Each row is a point. Two turns around zero, p and q, are shown by what they do to some points. Write where each new point lands after one turn and then the other. Backwards means that the second turn is done in reverse. Each puzzle has new turns, and all numbers are rounded.

Turn p:
[-0.23 -0.06] => [-0.20  0.13]
[-0.20  0.03] => [-0.11  0.17]
[ 0.19 -0.31] => [-0.10 -0.35]
[-0.42  0.24] => [-0.10  0.47]
[0.66 0.10] => [ 0.52 -0.42]
Turn q:
[0.55 0.44] => [0.16 0.69]
[-0.22 -0.16] => [-0.07 -0.26]
[-0.12 -0.31] => [ 0.10 -0.32]
[-0.22  0.04] => [-0.20 -0.11]
Where do these land?
p, then q backwards: [0.18 0.31] => [ 0.32 -0.16]
p, then q: [ 0.06 -0.63] => [-0.04 -0.63]
p, then q: [0.03 0.36] => [0.09 0.35]
p, then q: [-0.27 -0.04] => [-0.27  0.00]

Turn p:
[ 0.29  0.22 -0.55] => [ 0.42  0.31 -0.40]
[ 0.17 -0.47  0.44] => [ 0.05 -0.55  0.38]
[-0.14  0.28  0.06] => [-0.16  0.27  0.07]
[-0.32 -0.04  0.05] => [-0.32 -0.04 -0.05]
Turn q:
[0.17 0.48 0.24] => [0.40 0.39 0.03]
[-0.29  0.25  0.08] => [-0.10  0.32  0.20]
[-0.09 -0.43 -0.41] => [-0.43 -0.36 -0.22]
[-0.01 -0.61 -0.05] => [-0.21 -0.58  0.04]
[0.23 0.31 0.15] => [ 0.35  0.22 -0.05]
Where do these land?
q, then p: [-0.43  0.48 -0.18] => [-0.31  0.59  0.08]
q, then p: [-0.29 -0.28  0.11] => [-0.30 -0.23  0.18]
q, then p: [ 0.38 -0.06  0.35] => [ 0.45 -0.22  0.15]
q, then p backwards: [ 0.33 -0.14 -0.28] => [-0.06 -0.28 -0.35]

Turn p:
[-0.09 -0.33  0.19 -0.32 -0.29 -0.22] => [ 0.30 -0.16  0.28 -0.20 -0.17 -0.35]
[ 0.11 -0.26  0.43  0.04  0.18 -0.48] => [ 0.57 -0.20  0.05  0.14  0.33 -0.19]
[-0.13 -0.17 -0.14 -0.08  0.28 -0.32] => [-0.03 -0.40 -0.02 -0.05  0.27 -0.12]
[-0.03 -0.16  0.05  0.10 -0.01 -0.29] => [ 0.16 -0.22  0.02  0.16  0.05 -0.15]
[-0.20 -0.10 -0.10  0.35 -0.43 -0.22] => [-0.06 -0.16  0.13  0.45 -0.33 -0.24]
[ 0.54  0.86 -0.35 -0.19  0.12  0.73] => [-0.53  0.83 -0.68 -0.38 -0.07  0.40]
[ 0.43  0.11 -0.32  0.06  0.28  0.71] => [-0.22  0.22 -0.42 -0.27 -0.15  0.73]
[-0.27  0.20  0.11  0.19 -0.10  0.37] => [-0.23  0.31  0.29  0.16 -0.08  0.21]
[-0.36 -0.15  0.14 -0.15 -0.03 -0.29] => [ 0.05 -0.21  0.35 -0.01  0.14 -0.31]
Turn q:
[-0.13 -0.30 -0.38  0.31 -0.01 -0.17] => [-0.33 -0.13 -0.47  0.12  0.09  0.08]
[ 0.20 -0.51  0.11  0.09 -0.15 -0.09] => [ 0.01 -0.57 -0.13  0.03 -0.05 -0.06]
[-0.12 -0.37 -0.22 -0.16  0.14 -0.34] => [-0.44 -0.20 -0.14 -0.12  0.16 -0.26]
[ 0.18  0.20  0.05 -0.03  0.26  0.32] => [ 0.35  0.19  0.05 -0.22  0.15  0.10]
[ 0.21  0.58 -0.22 -0.20 -0.28 -0.09] => [ 0.20  0.51 -0.04  0.13 -0.35 -0.34]
[ 0.13  0.95  0.56  0.01 -0.01 -0.04] => [ 0.54  0.58  0.63  0.45  0.01 -0.07]
[-0.47 -0.56  0.09 -0.02  0.05  0.41] => [-0.34 -0.37  0.09 -0.39 -0.02  0.55]
Where do these land?
q, then p: [ 0.50 -0.14  0.23  0.33  0.11  0.22] => [ 0.31 -0.20 -0.43 -0.15 -0.13  0.36]
q, then p: [-0.39  0.01 -0.23 -0.03 -0.31 -0.03] => [-0.33  0.12  0.32  0.13 -0.22 -0.12]
q, then p: [ 0.39 -0.19 -0.32 -0.05  0.19  0.03] => [-0.09 -0.33 -0.33 -0.28  0.03 -0.16]
q, then p: [-0.71  0.64 -0.03  0.30  0.30  0.02] => [-0.48  0.69  0.16  0.25  0.42  0.36]
p, then q: [-0.17  0.04  0.28 -0.61 -0.51  0.19] => [ 0.06  0.11  0.61  0.22 -0.31 -0.50]
p, then q: [ 0.16  0.02 -0.31 -0.01 -0.05 -0.56] => [-0.39 -0.17 -0.42  0.10  0.12 -0.25]
q, then p: [ 0.22 -0.37  0.36  0.07  0.26  0.12] => [ 0.39 -0.26 -0.02 -0.28  0.09  0.30]

Turn p:
[ 0.04  0.28  0.33 -0.79 -0.10  0.25 -0.08  1.36] => [ 0.81  0.18  0.46 -0.01  0.37  0.65  0.11  1.13]
[ 0.22  0.20 -0.03  0.02 -0.33  0.14  0.06 -0.34] => [ 0.13  0.10  0.21  0.26 -0.17 -0.29 -0.06 -0.28]
[ 0.05 -0.50  0.16  0.14  0.26  0.06 -0.35 -0.03] => [-0.18 -0.51  0.04 -0.39  0.19 -0.02  0.01 -0.06]
[ 0.01  0.14 -0.15  0.47 -0.07  0.19  0.30 -0.01] => [-0.05 -0.15 -0.17  0.41 -0.35  0.04  0.18 -0.11]
[-0.02  0.20  0.02  0.17 -0.24 -0.67 -0.21 -0.29] => [ 0.08  0.23 -0.49 -0.06  0.10 -0.58 -0.22 -0.10]
[-0.23 -0.45 -0.17  0.09 -0.25  0.08  0.36 -0.05] => [-0.19  0.00  0.02 -0.25 -0.61  0.05  0.14  0.00]
[ 0.21 -0.18 -0.34  0.04  0.14 -0.13  0.15 -0.15] => [-0.16  0.11 -0.08 -0.11 -0.01 -0.04  0.37 -0.29]
[-0.06  0.03  0.41 -0.04  0.68  0.10  0.01 -0.47] => [-0.72 -0.13  0.17  0.15  0.44  0.04 -0.28 -0.12]
[-0.22  0.27 -0.24 -0.10 -0.07 -0.01 -0.25 -0.02] => [ 0.26  0.17 -0.16  0.00  0.05  0.17 -0.26 -0.18]
Turn q:
[-0.27  0.44  0.52  0.37 -0.12  0.20  0.09  0.36] => [ 0.01  0.17  0.51  0.53 -0.53 -0.01 -0.01  0.02]
[-0.22 -0.42  0.15 -0.45  0.28  0.18  0.36  0.33] => [-0.55 -0.36 -0.17  0.03 -0.16  0.48  0.14  0.25]
[-0.25  0.14 -0.20  0.33 -0.14  0.12  0.33 -0.26] => [ 0.16 -0.16 -0.11  0.31 -0.08 -0.38  0.32 -0.16]
[ 0.14 -0.35  0.02  0.16  0.37  0.34 -0.56  0.31] => [-0.26  0.50 -0.28  0.22  0.19  0.22 -0.43  0.33]
[-0.04 -0.31 -0.32 -0.46 -0.48 -0.24 -0.17  0.02] => [ 0.21 -0.05 -0.43 -0.57 -0.15  0.30  0.00 -0.26]
[-0.15 -0.18  0.58 -0.10 -0.01 -0.47 -0.58 -0.27] => [-0.21 -0.02  0.22 -0.25 -0.04  0.00 -0.81 -0.47]
[ 0.43  0.21 -0.05 -0.01 -0.19  0.21  0.16 -0.40] => [ 0.32  0.00  0.18  0.07  0.46  0.03  0.31 -0.22]
[ 0.19  0.27 -0.36 -0.15  0.30  0.24  0.07 -0.40] => [-0.14  0.14  0.00 -0.09  0.51 -0.25  0.44 -0.02]
[ 0.17  0.19 -0.34  0.32 -0.03 -0.58  0.29  0.32] => [ 0.48 -0.22  0.08 -0.25 -0.22 -0.37  0.02  0.53]
Where do these land?
p, then q: [ 0.24  0.15  0.33 -0.03 -0.38 -0.26 -0.31 -0.26] => [ 0.10 -0.06  0.21 -0.45  0.10 -0.19 -0.49  0.14]
p, then q: [ 0.24 -0.11  0.08 -0.21  0.81 -0.20  0.13 -0.17] => [-0.76 -0.19  0.03  0.18 -0.18 -0.36  0.21  0.09]
q, then p: [ 0.21  0.02 -0.40  0.14 -0.15  0.46 -0.03 -0.11] => [-0.13  0.14 -0.16  0.44  0.07  0.12  0.39 -0.20]
p, then q: [-0.12 -0.30  0.28  0.12 -0.33 -0.12  0.50 -0.01] => [ 0.29 -0.11  0.00 -0.16 -0.65  0.14 -0.02 -0.08]
p, then q: [-0.38 -0.07  0.10  0.28 -0.39  0.14 -0.09 -0.30] => [ 0.31  0.17 -0.27 -0.22 -0.06  0.08 -0.31 -0.39]
p, then q backwards: [ 0.47 -0.30 -0.62  0.28  0.85  0.17 -0.34  0.36] => [ 0.32 -0.27 -0.21 -0.77 -0.29  0.41  0.62 -0.56]
q, then p: [-0.06  0.30  0.06  0.04 -0.02  0.41 -0.20  0.36] => [ 0.19  0.01 -0.08  0.56 -0.16  0.00 -0.16  0.15]
q, then p: [-0.26  0.17 -0.04  0.05 -0.07 -0.47  0.50 -0.09] => [-0.12  0.11  0.10 -0.48 -0.22 -0.41  0.19  0.25]
q, then p: [-0.34  0.13  0.19 -0.67 -0.31 -0.12 -0.16  0.22] => [ 0.12  0.29  0.57  0.00 -0.38 -0.01 -0.48 -0.08]

Turn p:
[ 0.27 -0.19 -0.36  0.01 -0.41 -0.09 -0.25 -0.27  0.17] => [ 0.07  0.18  0.01 -0.04 -0.11 -0.60  0.14 -0.34 -0.17]
[ 0.08  0.15 -0.06 -0.05 -0.43  0.05  0.46 -0.32 -0.24] => [ 0.06  0.00  0.11 -0.28 -0.38  0.26  0.22 -0.48 -0.10]
[-0.20 -0.52  0.28  0.26 -0.44 -0.63  0.46 -0.65  0.13] => [-0.41 -0.25  0.74 -0.52 -0.21 -0.29  0.58 -0.26  0.33]
[-0.38  0.24 -0.28 -0.14  0.54 -0.27 -0.21  0.67 -0.16] => [-0.46  0.24 -0.21  0.15  0.36  0.28 -0.43  0.57 -0.36]
[-0.60  0.23 -0.04 -0.17  0.46  0.19  0.06  0.35  0.32] => [-0.32 -0.06 -0.37 -0.02  0.56  0.36 -0.40  0.14  0.22]
[ 0.28 -0.15  0.36 -0.36 -0.32  0.28 -0.15 -0.18 -0.29] => [ 0.63 -0.28  0.18 -0.16 -0.30 -0.09 -0.18 -0.09 -0.10]
[ 0.39  0.23  0.37  0.03 -0.09 -0.30  0.00 -0.32  0.30] => [ 0.36  0.34  0.19 -0.27 -0.01 -0.12  0.38  0.10  0.34]
[-0.03 -0.02 -0.37  0.10  0.77  0.22  0.01  0.54 -0.14] => [-0.25 -0.14 -0.50  0.55  0.32  0.30 -0.04  0.41 -0.32]
[ 0.13  0.09  0.20  0.34 -0.38  0.25 -0.20  0.08 -0.13] => [ 0.18  0.11  0.09  0.30 -0.45 -0.07 -0.18 -0.12  0.23]
[ 0.13 -0.03  0.05  0.11 -0.11  0.14 -0.23 -0.57 -0.15] => [ 0.35  0.00  0.38  0.18  0.04 -0.14  0.13 -0.36 -0.02]
[-0.08 -0.03 -0.16 -0.13  0.41  0.16  0.05  0.67  0.20] => [-0.23 -0.12 -0.62  0.12  0.19  0.11 -0.22  0.42 -0.04]
Turn q:
[ 0.60  0.03  0.19  0.41  0.26 -0.29 -0.02 -0.21  0.00] => [ 0.49 -0.31  0.35  0.35 -0.01  0.14  0.23  0.21  0.26]
[-0.15 -0.13  0.52  0.42  0.09  0.25  0.31  0.04  0.23] => [ 0.02  0.36  0.50  0.35  0.10  0.12 -0.17  0.15 -0.35]
[ 0.23  0.32  0.35 -0.26  0.14 -0.07  0.56  0.08 -0.18] => [ 0.59  0.18 -0.11 -0.07  0.22 -0.04  0.30  0.11 -0.42]
[-0.16  0.04  0.29 -0.30 -0.05 -0.01 -0.17  0.47  0.41] => [-0.15  0.45  0.06 -0.08  0.24 -0.56 -0.04  0.05  0.11]
[-0.41 -0.03 -0.11 -0.44  0.24 -0.40 -0.19 -0.25 -0.26] => [ 0.09 -0.24 -0.11 -0.36  0.13 -0.12 -0.08 -0.72  0.06]
[ 0.62  0.55 -0.55  0.54 -0.17  0.11 -0.43  0.46 -0.72] => [ 0.27 -0.72 -0.78  0.35 -0.40 -0.10 -0.34  0.75  0.25]
[-0.20  0.16 -0.41 -0.07  0.22  0.32 -0.03 -0.59  0.31] => [-0.12  0.32 -0.18  0.08 -0.37  0.49  0.08 -0.48  0.25]
[-0.05 -0.06  0.06 -0.38 -0.36 -0.46  0.14 -0.08 -0.02] => [-0.05 -0.17  0.10 -0.43 -0.01 -0.29  0.39 -0.15 -0.19]
[ 0.31 -0.44 -0.40  0.18  0.03  0.05 -0.21  0.25 -0.29] => [-0.27 -0.50 -0.18  0.05  0.27  0.22 -0.14  0.34  0.27]
[-0.43 -0.24  0.08 -0.21 -0.28  0.55 -0.09 -0.31  0.09] => [-0.39  0.41  0.13 -0.43 -0.21  0.30 -0.32 -0.12 -0.10]
[-0.34 -0.19 -0.02  0.12 -0.13 -0.05  0.14  0.14  0.43] => [-0.47  0.21  0.21  0.20  0.05 -0.15  0.09 -0.12 -0.15]
Where do these land?
p, then q backwards: [ 0.52 -0.09 -0.17  0.76 -0.40  0.32  0.42 -0.26 -0.21] => [-0.04  0.57 -0.45  0.29 -0.03 -0.43  0.17 -0.59  0.51]
q, then p: [-0.26  0.33  0.47 -0.25 -0.09 -0.13 -0.12  0.51 -0.47] => [ 0.11  0.35  0.28 -0.08  0.05 -0.26  0.04  0.51 -0.66]
p, then q: [-0.03 -0.37 -0.50 -0.14  0.41  0.40 -0.19  0.20  0.37] => [-0.21 -0.60 -0.17  0.41  0.28  0.24 -0.03 -0.40  0.23]
p, then q backwards: [ 0.14 -0.35 -0.18  0.41  0.35  0.03 -0.05 -0.25 -0.18] => [ 0.08 -0.06 -0.09  0.39  0.07 -0.44  0.34  0.14  0.25]
p, then q: [ 0.44  0.10 -0.30  0.51 -0.22 -0.25  0.41 -0.12 -0.37] => [ 0.01  0.02 -0.03 -0.07 -0.45  0.13  0.13  0.18 -0.84]
p, then q: [-0.09 -0.18  0.08 -0.44 -0.22 -0.06 -0.29 -0.01 -0.15] => [ 0.18 -0.24  0.09 -0.38  0.15 -0.21 -0.10  0.03  0.27]
q, then p backwards: [-0.15  0.65  0.13 -0.43 -0.06 -0.20 -0.14 -0.07  0.05] => [ 0.49  0.03 -0.13 -0.15 -0.56  0.08 -0.11 -0.13  0.30]
q, then p: [ 0.48 -0.43 -0.15  0.18  0.25  0.12  0.52 -0.21  0.26] => [ 0.01 -0.43 -0.41  0.34 -0.06  0.54  0.11 -0.05  0.38]
q, then p: [-0.13  0.01  0.22 -0.23  0.28  0.22 -0.34 -0.05  0.34] => [ 0.26  0.45 -0.02 -0.11  0.34  0.02 -0.01 -0.03  0.29]
q, then p: [-0.19 -0.06  0.11 -0.14  0.04 -0.24 -0.37  0.23  0.52] => [-0.21  0.32  0.27 -0.31  0.34  0.02  0.14  0.15  0.34]
p, then q: [-0.73  0.38  0.29 -0.24 -0.33 -0.21  0.13  0.03 -0.17] => [ 0.04  0.61  0.06 -0.52 -0.15 -0.15 -0.45 -0.15  0.31]
